Rows are points. Each copy is the shape, with its points in the same order, stretched, turned, moved and blurred by noise. Is it also mirrored, or only turned?
In the rows, zero is written as 128.

Shape, 7 rows:
[[100 159 163]
 [102 125 145]
 [150 123 137]
 [129 107 161]
 [133 133  86]
 [194 161 123]
 [168 148 105]]
Copy 1, 7 rows:
[[120 168  95]
 [112 154 130]
 [100 104 133]
 [ 75 132 141]
 [164  99 130]
 [121  77  87]
 [143  82 112]]
Copy 1 is: mirrored
Copy 2, 7 rows:
[[ 54  99 150]
 [102 100 156]
 [123 154 146]
 [109 125 174]
 [158 148 107]
 [113 214 114]
 [134 189 108]]
Copy 2 is: only turned
Copy 3, 7 rows:
[[110 143  67]
 [133 114  79]
 [106 107 139]
 [126  89  85]
 [146 126 179]
 [ 64 124 202]
 [102 122 186]]
Copy 3 is: only turned

Shape:
[[134 110 206 182]
 [136 105 162 102]
 [170 107 129 116]
 [ 66 113 135 112]
 [164 102 121 132]
 [165 103 119 101]
 [147 149 105 156]
 [153 139 131  54]
 [144 163 119 140]]
Copy 1, 9 rows:
[[ 15  72 103  80]
 [112 102 106  81]
 [131 122 143 103]
 [112 111  62 147]
 [124 118 150 130]
 [150 127 145 110]
 [ 97 150 138 161]
 [164 149 125  74]
 [ 97 156 127 142]]
Copy 1 is: only turned
Copy 2, 9 rows:
[[156 153 184 102]
 [137 161 129 153]
 [168 137 118 163]
 [ 96 135 108 118]
 [166 121 118 157]
 [159 137 109 172]
 [172 124 101 121]
 [146 181  87 171]
 [165 145  99 120]]
Copy 2 is: mirrored
Copy 3:
[[149 192 146 173]
 [149 123 170  98]
 [ 89 118 168 110]
 [219  90 115 120]
 [ 86 112 159 129]
 [ 94  98 173  99]
 [105 145  99 136]
 [136 116 162  32]
 [121 161  96 111]]
Copy 3 is: mirrored

Shape:
[[136 185  98 161]
 [133  96  87 101]
 [105 117  73 122]
 [ 93 101  90 178]
 [ 89  92 171 118]
 [161 180 132 110]
 [200 144 147 119]
 [138 105  82 124]]
Copy 1, 8 rows:
[[128 162  92 153]
 [150 116 155 161]
 [154 144 147 155]
 [119 178 152 145]
 [110 139 144  90]
 [131 106  90 144]
 [ 97  91 111 157]
 [135 132 149 166]]
Copy 1 is: mirrored
Copy 2:
[[143 134  78 176]
 [122 166  98  87]
 [ 93 162  90 118]
 [ 58  85 107 118]
 [ 88 131 175 114]
 [191 177 105 163]
 [209 138 112 121]
 [121 144  90  95]]
Copy 2 is: only turned

Shape (10 x 6):
[[171  91  97 112 173 125]
 [157 105 163 153  89 100]
 [110 152 165  85 114 121]
 [100  86 185 119 131 105]
 [133 130 101  92 160 112]
 [154  99  95 162 144 138]
 [ 96 139  97 114 118 119]
 [108 124 169 137  77 137]
 [136 172 112 172 122 121]
 [142 174 113  76 176 167]]
Copy 1 (10 x 6):
[[140  70  99  55 123 119]
 [183 195 153 106 126 127]
 [ 84 182 151 155 107 118]
 [140 170 123 108  91 179]
 [ 88 101 125 100 139 122]
 [192  94  98  84 153 122]
 [110 124 143 155 161 137]
 [164 196 147 168 112 131]
 [166 163 120 130 191 102]
 [ 71 101  89 123 119  72]]
Copy 1 is: only turned
Copy 2:
[[132 138 134 144  96 183]
 [139 166 172 110 140 111]
 [144  79 130 149 132  56]
 [103 135 166 165 167 119]
 [138  84 128 135 115 145]
 [142 163 119 108 134 191]
 [127  85 122  88 150 142]
 [132 130 135 111 158  77]
 [196 115 108 102 144 134]
 [174  65  72 166  86 103]]
Copy 2 is: mirrored
Copy 3 (10 x 6):
[[ 64 175  86 176 122 126]
 [127  90 133 125 150  57]
 [160 109 115  69 182 116]
 [117 104 143 140 210 111]
 [ 80 144  88 115 135 143]
 [102 146 116 185  97 129]
 [124  91 104  99 129 160]
 [196  76 133 108 167 103]
 [133 123 152  99  92 107]
 [152 200  92 108 135 158]]
Copy 3 is: only turned

Shape:
[[106 165 100 178 160 175]
 [113 101 110 128  88 101]
 [ 85  98 128 132  94 168]
 [148 152 116 115 124 117]
 [171 138  95 156 169 145]
 [120 130 106 112 133 107]
 [134 124  92  96 157  97]
 [128 102 175 184 131 166]
 [122 159 102 176 181 151]]
Copy 1 (9 x 6):
[[ 91 110 206 142 151 123]
 [164 136 105 129 135 155]
 [137 126 116 172 174 160]
 [118 116 112 108 120 104]
 [117 147 178 100 154  80]
 [136 125 121 137 103 117]
 [149 137 125 128  98  95]
 [ 95 178 148 132 192 155]
 [ 96 132 209 126 131 105]]
Copy 1 is: mirrored
Copy 2:
[[192 226 160 147  84 177]
 [ 97 121 142 134  90  94]
 [105 117 151 142  94 168]
 [160 136 134 134 135  87]
 [170 214 110 176 144 111]
 [156 132 119 120 106  97]
 [171 128  84 130 114  75]
 [ 90 183 136 150 163 185]
 [192 230 133 137 105 157]]
Copy 2 is: only turned

Shape (14 x 8):
[[141 100 134 139 161 106 137 134]
 [114 130 132 110 124 105 126 119]
 [125 110 143 104 114 136 134 117]
 [116 105 120 138 124 122 116 175]
 [135 189 140 118 146 109 139 129]
 [122 177 119 113 120 143 129 118]
 [130 105 124  89 115 142  74 116]
 [116 124 133 122 164 106 108 130]
 [134 136 127 118 121 104 143 132]
 [128 142 116 107 136 141 137 125]
 [141 102 164   7 123 124 139 172]
 [134 108 166 119 145 149 133 138]
 [140 123 124  81 146 124 113 138]
 [ 84 103 113 137 128 112 137 118]]
Copy 1, 14 rows:
[[141 119 125 144 160 161 133 105]
 [103 124 136 144 147 116 118 107]
 [124 138 108 135 137 105 123 109]
 [138 143 131 127 156 156 108 150]
 [ 85 121 160 142 123 131 162  99]
 [100 119 141 119 111  99 143 119]
 [128 116  93 161 106 101  86 141]
 [130 107 145 161 146 141 124 122]
 [101 131 133 132 144 135 127  99]
 [126 125 136 126 116 119 130 108]
 [124 199 128 197  81 133  95  76]
 [147 140 111 146 136 131 149 120]
 [129 132 128 165 107 137 106 105]
 [131 115 143 114 178 115 109 116]]
Copy 1 is: only turned
Copy 2, 14 rows:
[[174 142 108 135 115 180 124 148]
 [150 150 143 134 133 107 117 139]
 [163 139 128 125  98 104 102 141]
 [141 120 175  84 143 173 110 117]
 [105 169  89 140 164 104 164 126]
 [106 138 126 151 137  83 145 113]
 [133 152 156 126  85 134  77 143]
 [148 148 135 134 135 162 129 163]
 [147 157 126 127 133 119 128 117]
 [134 140 129 136 112 113 152 129]
 [177 216 117  23  99 115 155 188]
 [154 137  95 101 103 143 112 163]
 [144 172 128 111 106 146 142 150]
 [181 108 187 150 132 116 119 141]]
Copy 2 is: only turned
Copy 3, 14 rows:
[[145 106 136 145  99 127 148 145]
 [128 142 127 129 150 137 127 134]
 [153 150 136 123 136 103 120 134]
 [153 145  81 150 122 146 121 129]
 [117 110 153  91 130 164 129 106]
 [113 134 147  96 136 140  93 108]
 [116 187 111 129 130 104 119 148]
 [118 122 116 123 123 139 141 149]
 [141 135 137 135 134 149 126 127]
 [135 135 140 109 124 132 107 132]
 [188 227  93  87 148 153 171 152]
 [163 121 131 105 103 100 139 124]
 [133 166 120 116 117 142 135 149]
 [133 121 114 146 154 123  99 155]]
Copy 3 is: only turned
Copy 4:
[[109  86 129 101 109 140 110 125]
 [147 107 134 128 123 109 136 118]
 [136 127 117 131 122  98 130 131]
 [125 130 157 107 106 127 119 114]
 [154  93 144 147 109 146 155 118]
 [160 123 149 154 132 128 158 133]
 [128 129 136 101 134  81 155 147]
 [140  87 146  99 109 131 128 130]
 [127 108 133 138 120 120 133 111]
 [134 113 146 144 123 124 136 141]
 [114 120 130 149  64  50 138 140]
 [128 119 113 110  96 126 128 143]
 [118 100 146 123 108 104 141 141]
 [155 112 146 121 137 119 103 119]]
Copy 4 is: mirrored

Shape (12 x 9):
[[159  70 122 156 181 108 155  83 132]
 [132 137 132 121  86 134 139  96 121]
 [ 88 119 114 129 112 100  97 111 162]
 [ 81  93 158 107 129 134 126  98 130]
 [144 191 141 187 157 102  78 132 104]
 [137 153 100 191 175 135 117 131  94]
 [113 108 102  89 137 140 110 105  89]
 [164 140 114 164 117 133  77 148 107]
 [117  99 121 123 151 122 122  66 191]
 [ 93 124 141  95 170 156 136 145 121]
 [107 127 136  80 141 124 122 122 123]
 [133  87  88 144 141  77 136  99 168]]
Copy 1:
[[ 45 145 109 181  91 114 106 155 126]
 [108 138 152 133 138 141 114  85 129]
 [171 190 149 133 141 165 114 127 136]
 [114 175 115 162 147 102 109  97 185]
 [111 117 151  53 118 147  88 205  63]
 [ 85 100 118  79  81 159 110 169 117]
 [123 150  52 157 108 111 112  78 130]
 [126 142 117  65 117 140 153 153  81]
 [104 164 113 178 153 162 115 147 133]
 [136 100  76 168 127 107 128 105 174]
 [150 134  85 170 131 109 108  92 132]
 [131 176 148 177  99 170 109 137 111]]
Copy 1 is: mirrored
Copy 2 (12 x 9):
[[ 46 135  74  62 133 121  97  92 129]
 [154 125 146 129  97 113 113  76 131]
 [121  79 153 120 140 180 132 100 140]
 [ 86 152 181  98 126 158 131  67 112]
 [ 88  28  74 149 118  99 198 175 130]
 [ 90 110  41 109 153  98 170 147 114]
 [140 149 144 109 187 128 166  76 152]
 [123  63 106 139 180  93 144 145 107]
 [ 86  90 141  55  91 167 126  80 131]
 [107 178 176  86 144 154 160 136 116]
 [133 138 185 110 139 151 151 118 154]
 [102  84  94  80 144 177  88 102 154]]
Copy 2 is: only turned
Copy 3, 12 rows:
[[123 189 175 189 106 124 120 117 138]
 [145  92 155 145 153  95 135 137 103]
 [159 143 134 101 174 112 139  86  87]
 [183 115 127 133 162 143 132  81 119]
 [106 167 137  47  73  60  87 129 166]
 [117 183 136 104 104  57 108 157 189]
 [198 109  83 151 136 108 164 127 129]
 [135 151 165  73 101  80 145 158 153]
 [160 163 129 146 156 138  97 113  91]
 [160 125  60 113 144 142 136 109 177]
 [166 106  75 125 133 131 149  99 129]
 [121 184 162 161 150 105 146 102  88]]
Copy 3 is: mirrored

Shape (13 x 9):
[[156 164 124 141 167 117 157 110 105]
 [101 172 140  94  98 118 141 121  93]
 [114 130 121 147 141 151 141 104 151]
 [142 140  70 135 162 115 170 111 131]
 [ 77 168  92  90 122 177  86 136 121]
 [112 180 144  84 181 180 148 109 100]
 [134 138  78  94 101 156 123 123 143]
 [106 137 107 161 165 177 161 173 117]
 [ 99 103 131 123 104 146 101 177 151]
 [152 131 134 151  94 123 101 156 139]
 [118 122  85 102 105 105  88 156 127]
 [151 175  79 125 140 100 153  99 170]
 [164 139 115 166 149 140 116  93 122]]
Copy 1:
[[105 176 155  80  98 113 103 136 102]
 [119 106 158 125 152 128 156 166  64]
 [143 124 141 133  86 126 109 144 152]
 [105 145 167  75  65  74  97 130 113]
 [123 103 151 160  75 183 133 154  53]
 [132 162 179  75  70 192 120 196  73]
 [114  73 133 106  92 143 121 129  94]
 [103 152 167 144  42 151 144 147 145]
 [146  82 128 185 112 157 175 109 141]
 [113 105 107 164 144 143 139  80 135]
 [119  94 123 151 113 111 156  93  72]
 [109 121 183  80 109  89  58 101 106]
 [114 160  99 118  88 124  89 116 127]]
Copy 1 is: only turned
Copy 2:
[[106 144 140  99 126 127 183  92 160]
 [149 134 117 160 177 102 150 160 169]
 [ 94 129 103 118  94 130 142 114 118]
 [126 109 141 110 113 182 194 103 131]
 [108 117 141 125 133 119 142 210 136]
 [ 92 142 160 131 167 105 201 129 122]
 [138 114 166 150  99 149 135 156 151]
 [ 96 140 131  69 132 175 128 141  78]
 [156 108 109 121 104 114  72 175  99]
 [139 150 127 102  92 111  80 135 163]
 [174  90 133 123 116 127 109 178 161]
 [138 149 115 107  77 142 215 124 146]
 [ 82 142 144  97  88 133 143  86 183]]
Copy 2 is: mirrored
Copy 3 (13 x 9):
[[ 74 116 129 138  93  90 152  88 154]
 [105 115 116 150 139 144 166  58  79]
 [ 97 115 105 123  96  79 109 132 110]
 [ 70 120 106 138 139  43 161  99 170]
 [ 70 158 131 106 128 141 165 110  42]
 [ 72 153 134 130  51  96 187  55  71]
 [ 75 162 109 153 162 108 142 128 103]
 [ 99 140  88  95  28  89 204 159 119]
 [142 189  87 102 117 154 110 175  86]
 [105 156 110 131 127 168  93 171 124]
 [112 175 124 126 199 145 125 132 115]
 [ 32 143  94 126 176  68 131  76 151]
 [ 69  98 150 145  98  99  99 144 146]]
Copy 3 is: mirrored

Shape (15 x 11):
[[ 89 131 103 157  76 108 121 173 107 148 164]
 [171  74 144  80 126 174  85  96 122 106  90]
 [ 84 133 130  92 117  84 147  96 171  88 155]
 [156 154 137 158  94 151 106  87  84  75  82]
 [ 84 124 140 152  79 173  96 148 147 169 112]
 [ 78  91 130 122 157 113  97 131 168  83 161]
 [173 158 136  90 130 104  83 160 165 169 121]
 [137 131  93 113  87 152 105 127  98 143  75]
 [ 94  97 139 148 160 103  94 135  89 125 141]
 [123 153 119 135 171 108 129 169 126  92 123]
 [135 108 181 134 163 144 160 126 159 109 155]
 [148 104  92 119 116 159 134 145 137 103 168]
 [113 138 143 114 114 168 142 116 138 140 149]
 [161  86 125 141 173  90 170 169 165 133 151]
 [159 108 159  83  84 151 155 165 146 135 130]]
Copy 1, 15 rows:
[[112 148 124 122 153  47 120 147 151  94 104]
 [105 189 119  99 122 170 197 139 113 202 124]
 [143 105 151  91  83 152 190  97 125  89 160]
 [167 110 129  97 186 116 192 175  76 163  71]
 [108 183 136 115 205 122 123 134 180 133 110]
 [ 99  86 187 119  95 126 169 125 151 121 192]
 [119 200 105 141 156 156  66 120  78 115 188]
 [123 197  81 134 185 120 173 146 122 134  85]
 [ 71  89 128  95 133  91 124 160 128 133 159]
 [140  85 122 177 120 116 114 158 118  91 188]
 [129 110 157 133  84 166  93 119 139 156 157]
 [122 160 157 171  96 111 147 139 130 141  96]
 [118 157 144 117 132 164 130 144 143 119  98]
 [113 133 119 199  78 115  48  73 128 162 184]
 [152 217  93 131  82 138 129 119 158 151 129]]
Copy 1 is: mirrored
Copy 2, 15 rows:
[[ 86 100 169  91 112 129 166 133  86 149 109]
 [134 170  84 111  99 142  74  78 145 155 130]
 [ 83  73  83 139 109 137 148  97 117  95 132]
 [111 172  99 138 171 130 175  95  58 140 108]
 [ 76 120 109 103  84 117  98 144 102 142  77]
 [ 47 143 152 132 101 182 117 112 143  86 145]
 [131 105  87  46 138 130  89 140 152 138 125]
 [140 116  77 107 118 125 128 120 119 198 106]
 [ 80 140 192 149 167 182 127 113 109 132 139]
 [103 139 157 130 190 177 164 126 156 121 112]
 [115 133 150 148 136 142 114 103 146  78 101]
 [117 148 145  98  69 112 135 110 145 129 131]
 [ 98 104  99 133 103  79 117 111 120 123 100]
 [179 113 188 112 125 202 118 137 195 113 124]
 [146 111 100  69  97 118 119  78 146 143  77]]
Copy 2 is: only turned
Copy 3, 15 rows:
[[ 80 155 121 122 150 176 122 138  72 112 116]
 [207  91 170 113 158 146  95  81 173  96 187]
 [116 175 182 170 111 114 154 151 142 142 130]
 [163  66 123 104  86 131 162  96 139 101 185]
 [154 125 100 179 155 157 118 143  66  73 154]
 [146 165 152 138 134  83 124 120  99 167 107]
 [139 170 117 216 150 182 110  74 167 123 153]
 [164  90 121 143 126 190 102 131 148 114 176]
 [142  96 145  97 168 132 160 119  82 165  92]
 [130 182  99 115 116 113 156 115 123 171  92]
 [133 166 138 100 163  96 167 104 135  82  88]
 [105 178 119  80 152 118  84  91 152 108 159]
 [137 152 123 123 172 131 146 128 126  91 156]
 [ 92 198 123 110 158 105 104 112 177 109  41]
 [124 202 160 128 146 181 110  95 145  22 121]]
Copy 3 is: mirrored
Copy 4, 15 rows:
[[179  88 135 144  93 158 174  98  76 135  81]
 [142 139 147 139 128  78  36 105 177 171 109]
 [ 78  89 111 182  97 134 149 120 128 116 130]
 [159 120 106 136 117 146  67 137 100 150 157]
 [192 116 113 148 106  72 110 140  94 161  37]
 [131 135  95 173  56 123 119 119 170 123  53]
 [ 88 161 167 106 141  95 115 129  97 183 111]
 [158  86 133 109 155 106  97 116 103 148 112]
 [189 148 116 158  72 152 138 111 161 154  89]
 [128 161 110 125 141 162 144 120 112 102  97]
 [125 190 148 191 121 111 114 126 154 107 101]
 [138 112 162 146 117 142  96 108 135  84  70]
 [137 121 150 181 133 116 112 145 122 124  84]
 [109 182 172 129 125 110 155 107 142  72 110]
 [123 141 178 161 179  84 111  70  93 134 103]]
Copy 4 is: mirrored
